Each row is a point. To make a cloud, some directions were put in groups of two or more. Within a group, all points are equally far from the middle, so they leave a hole (a ring in 2 directions, a hollow ball in 3). The other directions are filled evenly. Then the cloud was stretched, turned, moved and blurred a little. How many holes are there, and how many directions does each take, smallest first?
(in the rows, 128 means zero)

Cloud (20 x 3):
[[ 73 156 172]
 [ 80 143 175]
 [115  50 119]
 [172 111  96]
 [114 172 201]
 [114  94 144]
 [ 97 173 171]
 [138  72  91]
 [218 202 157]
 [122 114 146]
 [184 169  91]
 [ 85 144 111]
 [202 149  87]
 [135 106 172]
 [173 107  97]
 [148 149 127]
 [146  57 143]
 [122 197 190]
 [131  75 136]
 [ 50 124 166]]
Holes: 0

Cloud (28 x 4):
[[101 138  86  59]
 [ 76 115  93 132]
 [ 70 108 110 187]
 [ 35  92 122 100]
 [120  89  33 105]
 [ 56 116 138 189]
 [ 46 129 109  93]
 [112 163  69  85]
 [145 106 111 123]
 [ 95 152 189 141]
 [141 153  66  86]
 [101 140  55  71]
 [ 82  40 155 100]
 [125 139  49 122]
 [120 158 231 123]
 [ 47  88  71 143]
 [108  93 171 118]
 [143 128 185 115]
 [ 60 165 134 126]
 [ 89 108 202 110]
 [147  77 156 109]
 [178  83 134 102]
 [106 164 126 113]
 [128  70  69 103]
 [ 75 115 113 165]
 [147 103  79  56]
 [156 115 129  69]
 [105 158 113 173]]
Holes: 0

Cloud (47 x 6):
[[185 103 139 128 105 198]
 [ 80  98 159 175 147 110]
 [ 76  84 199 123 162 154]
 [167  76 132  74  92 142]
 [100 204  88 131 138 134]
 [132  98  93 101 150  55]
 [108 212 125 157 161 168]
 [ 93  79 182 124 197 179]
 [ 68 112 136 137 221  93]
 [ 89 223 151 157  93  90]
 [ 68 130 203  98 135  94]
 [181 125 127 132  53 129]
 [118 178 132 194 194  81]
 [128  80  91  97  82  80]
 [ 72  93  96 177 161 140]
 [ 80 135 168  55 162 189]
 [112 130  80  77  59  70]
 [141 176  89 119  54  86]
 [155 148  56 175  87 112]
 [156 125 138 180 132  89]
 [127 130 124 144 156  56]
 [130 166  37 120 115  71]
 [ 78 143 165 158 187 112]
 [125  71 151 117 170 215]
 [137 194  79 128  76  76]
 [137 138  95 135  38 117]
 [109 146 176  72 170 107]
 [191 158 126 109  64 125]
 [ 85 155 121  83 119 160]
 [ 98 147 158 226 147 133]
 [105 138  99 109  64 144]
 [122 153 110 125 111 188]
 [197 155 122  86 139 119]
 [ 97 112 117 163 160  48]
 [127  53 180  91 213 152]
 [ 43 137 131 130 168 153]
 [150 106 123 186 190 133]
 [179 171 110  83 139 120]
 [103  98 119  85  80 167]
 [163 157  61 174 127 167]
 [114 207 166 181 133  87]
 [153  96 101 170 152 141]
 [133  87  98 116 169  68]
 [ 95  66 189  98 210 204]
 [ 85 150 139 174 163  56]
 [183 153 137  80  91 113]
 [125 152 151 191 198 110]]
Holes: 1 (3)

Cloud (46 x 6):
[[133 129 193 106 118 177]
 [184 166  81 165  96 131]
 [150 165 158 130  38 153]
 [143 233 111 163 118 125]
 [128 224  79 142  95  96]
 [163 172 184 132  64 149]
 [138 176 171 108 134 167]
 [166 107 158 197 151 145]
 [103 144 111 123 170  88]
 [109 179 134 222  99 142]
 [137 125 139  37  98 106]
 [190 169  82 161 125 126]
 [171 165 104 110  45  85]
 [165 102 116  46  93 105]
 [142 188 104  94 168 124]
 [120 127 137 235 112  92]
 [203 146 122 106  49 122]
 [111 125 143 109  75 181]
 [116 111 161 194  42 125]
 [ 77 154 183 193 138 120]
 [174  78 194 165  65 138]
 [122 205 155 171 130 155]
 [136 115 197 154  69  74]
 [187  92 192 165 119 148]
 [121 129 155 162 166 169]
 [197 129 142  60 134 112]
 [175 170 138 208 122 139]
 [ 67 128 141 184 145 139]
 [149 131 169 126 156 174]
 [151  65 138 167  78 151]
 [145 103 170 180  39 137]
 [105 127 138 223  68 116]
 [108 148 171  87  75  81]
 [ 97 175 104 117  66  79]
 [127 143 153 215 127  69]
 [187  73 169 127  76 162]
 [112 143 205 193 107  95]
 [196  87 178 136  77 156]
 [158 123 173 171 122  62]
 [110 139 125 153  51  68]
 [197 119  95  81  75 120]
 [195 137 157 178 136 146]
 [210 119 145  65 110 139]
 [131 181 169 102  97  73]
 [155 184 161 125 101  64]
 [137 160  76  95 121 153]]
Holes: 3 (2, 2, 2)

Cloud (85 x 8):
[[123 210 100  95 104 116  92 103]
 [123  28 107 182 175 157 178 114]
 [140  88  21 186 172 164  92 119]
 [118  95 106 163  81  63 211  96]
 [153 126 150 142 163 160 139  43]
 [ 63 161 123 154 153 102  65 116]
 [177 160  45 159 172 121 145 117]
 [113 112 193 102  80 115  93  84]
 [132 150 163 126 175  92 158  73]
 [128  88  89 235 114 150 128  93]
 [127 115 149 183 154 121 114 176]
 [175  81 153 185 173 122 120  92]
 [ 58 115 166 154 152 115  91 112]
 [149  47  59 171 167  94  73 109]
 [124 110 160 125 148 124  57  71]
 [150 124  42 142  83  85 121 141]
 [187  78  69  97 137 179 139 138]
 [158  60  31 126 100 165 112  85]
 [ 94 228 119 162 122 168 129 144]
 [145  56  96 175  58 133 147  70]
 [169 146  73 194 147  97  87 124]
 [107 132  86 113 129 104  53  83]
 [137 135 122 142 197 208 142 103]
 [189  96  42 138 167 117 169 102]
 [ 94 229 128 164 105 162 134 141]
 [110  71  92 123 157 135  41  74]
 [141 162 119 121  81 161  87 167]
 [152 117  85 135  90 121 103 180]
 [145 165  98  68 167 149  97 131]
 [183  51  71 100 145 149 156 139]
 [ 89 163  82 122 182 142 133  73]
 [169  72 151 166  82  93 174 112]
 [ 60 157 138 112  96 189  68 137]
 [ 50 111 184 137 127  95 159 116]
 [174 108 134 169  67 105 154 101]
 [173  63 122 157  88 163 183  90]
 [172  23  84 150 129 111 172  41]
 [150 116 127 148 211 124 124 158]
 [ 86  82 122 211  83 109 138  87]
 [188  61 110 168 149  58 120 111]
 [108  88  59 198 144 150 119  40]
 [175 168  46 141 167 128 103 138]
 [101 159 136 156 160 154 139  43]
 [126  23 110 193 182 134 170  97]
 [117  91 101 164 103  95 218 117]
 [189  26 104 201 149 125  93  69]
 [179  95  31 136 188 107 164 119]
 [ 63 111 128 193  82 139 126  66]
 [ 73  96 114 124 125 107 201 121]
 [112  78 109 167 162  96 196 168]
 [ 84  75 133 146 187 159 151  53]
 [ 64 103 153 131  94  57 133 139]
 [139 163 103 103 125 143 166 190]
 [203  41  90 116 169 152 163 100]
 [122 108 166 138 131 105  96  34]
 [146  64 166 201  93 154 152 111]
 [ 77  97 159 143  86  50 189  97]
 [173 123 131  89 154  89 129 166]
 [121  46 107 112 116 104 192  92]
 [122 115 183 161 156 137 103  51]
 [130 137 110 212 103 153 102 143]
 [120 160 134 116 208 120 104 152]
 [ 78  90 122 208 127 101 107  64]
 [187  28  73 137 205 126 128 122]
 [164 147 113 105 203 115 151 131]
 [154  75  10 152 190 146 123 103]
 [169 104  50 163 204 102 181 117]
 [183 161  63 155 142 135 116 100]
 [127 191 123 217 123 123 143 124]
 [100 104 126 167 152  92 143  24]
 [134 181  99  86 194 123 104 143]
 [105 132 180 182 138 160  82  63]
 [ 77 161  69 105  82 106 143 120]
 [123  89  27 193 159 160  89 106]
 [122 165 122 100 155 109 160  60]
 [ 73  77 124 162 100  96 107 141]
 [191  92  95 105 191 123 143 138]
 [100 149 108  95  75 139  69  86]
 [144 128 175 121 114 128 194 140]
 [ 88 149 152 121  49 122  94  76]
 [ 55 110 156 111 164 168 133 125]
 [154 117 169 183 168 121 131  86]
 [132 104 109 163 157 186  89 182]
 [ 79 224 116 137 163 133  86 172]
 [198  49 125 144 151  94 111 115]]
Holes: 3 (2, 2, 3)

Cloud (75 x 8):
[[145 105 139 189 150 138  95 168]
 [171 105  67  96 136 116 141 106]
 [153 179 105 185 181 103  88 154]
 [155 150 171 114 194 103  59 138]
 [ 80 122  99 189  37 102 105 106]
 [ 81  78  94 137 121 153  47 137]
 [113  69  92 142  78  87  56 126]
 [111 124 111  99 117 127   7 138]
 [128 196  97 171 128 138  73 116]
 [ 80 163 102  52  86 102 100 103]
 [ 55  70  92 118  45 144 113 107]
 [ 84 108 141 120  34 158  72 130]
 [181 180  92 119 125 130 154 189]
 [ 93  73 132 122 167 135  58  93]
 [ 55  88  96 142  47 157 139 143]
 [ 59 107  61 164  87 105  93 152]
 [ 69 199 111 118 131 148 103 152]
 [122 129 132 193  91  88 105  84]
 [157 119 130 190 151  82 142  97]
 [150 138 205 130 111 112  98 145]
 [ 94 168 131 108  32  76 196 143]
 [122 182 136  79 133  54 108 106]
 [119 136 185 158 135  45 141 177]
 [ 78 114  76 112  91 141  95  60]
 [107 156  54 146  81 104 174 103]
 [ 77 182 132 114 140  91 165 201]
 [ 73 101  79 132  67 163  59 112]
 [ 55 166 121 194  93  79  94 156]
 [ 65 140 151 175  77  66  70 116]
 [ 98  65  90 130 109 161 134 136]
 [102 135  82 156 191  94 128 171]
 [ 63 160 106 101  91 154 152 169]
 [ 99 131 201 181 123 109  90 145]
 [ 33 111 122 173  33 121  83 126]
 [107 218 149 134 127 136 157 101]
 [136 123 114  98 205  91 140 167]
 [134 183 143 144 140 102 237 146]
 [121  82  67  82 140  93 110 138]
 [ 66 159  77 158 131  94 164 100]
 [109  54 140 167 136 125 119  97]
 [124 154 142 197 120  57 180 186]
 [ 83  88 106 174  74 164 122 158]
 [133 114 128 164 169 160  64 138]
 [ 51 178 124 147 115 112  85  79]
 [ 77 168  95 156 134 136 139  74]
 [ 77 153 144  81  49  87  64 149]
 [142  91 127 121 147  89 174 186]
 [ 57  67 113  92  60 118 134 108]
 [105 114  89  54 136  93 106  98]
 [ 28 164 102 122  41 136 129 116]
 [ 84  99  89 167  66  76 125 181]
 [ 49 154 148  91  67  55 132 129]
 [104 167 180 104 181 110 112 108]
 [114 131  91  93 198 117 140 128]
 [133  98 151 162  41 102 101 133]
 [133  89 137 131 131  88  71 191]
 [ 97 118  56 159  80 144  68 113]
 [123 168  97 116 192 101 187 140]
 [139 175  99 108 190  89 170 177]
 [172 180 132 177 149  78 109 114]
 [ 82 124  61 140  63  80 158 110]
 [110 104  78 144 108 121  31 149]
 [ 26 138 115 192  68 104 135 110]
 [ 83 193 113 185 138 135  90 120]
 [ 83 121 182  80 114  82  71 105]
 [ 85  95  93 166  62  74 120 178]
 [156 123 134  97 155 106 184 183]
 [130  89 146 167 135 144 165 101]
 [158 135  93 130 142 102  26 114]
 [ 87 153 181 143  70 141 198 147]
 [178 139 146 156 175  61 170 138]
 [198 128 109  95 107 118 114 104]
 [120  88  83 120  68  70 108 159]
 [162 137  79 133  76 114  67 115]
 [135 172 102 137  93 117 179  74]]
Holes: 2 (4, 4)
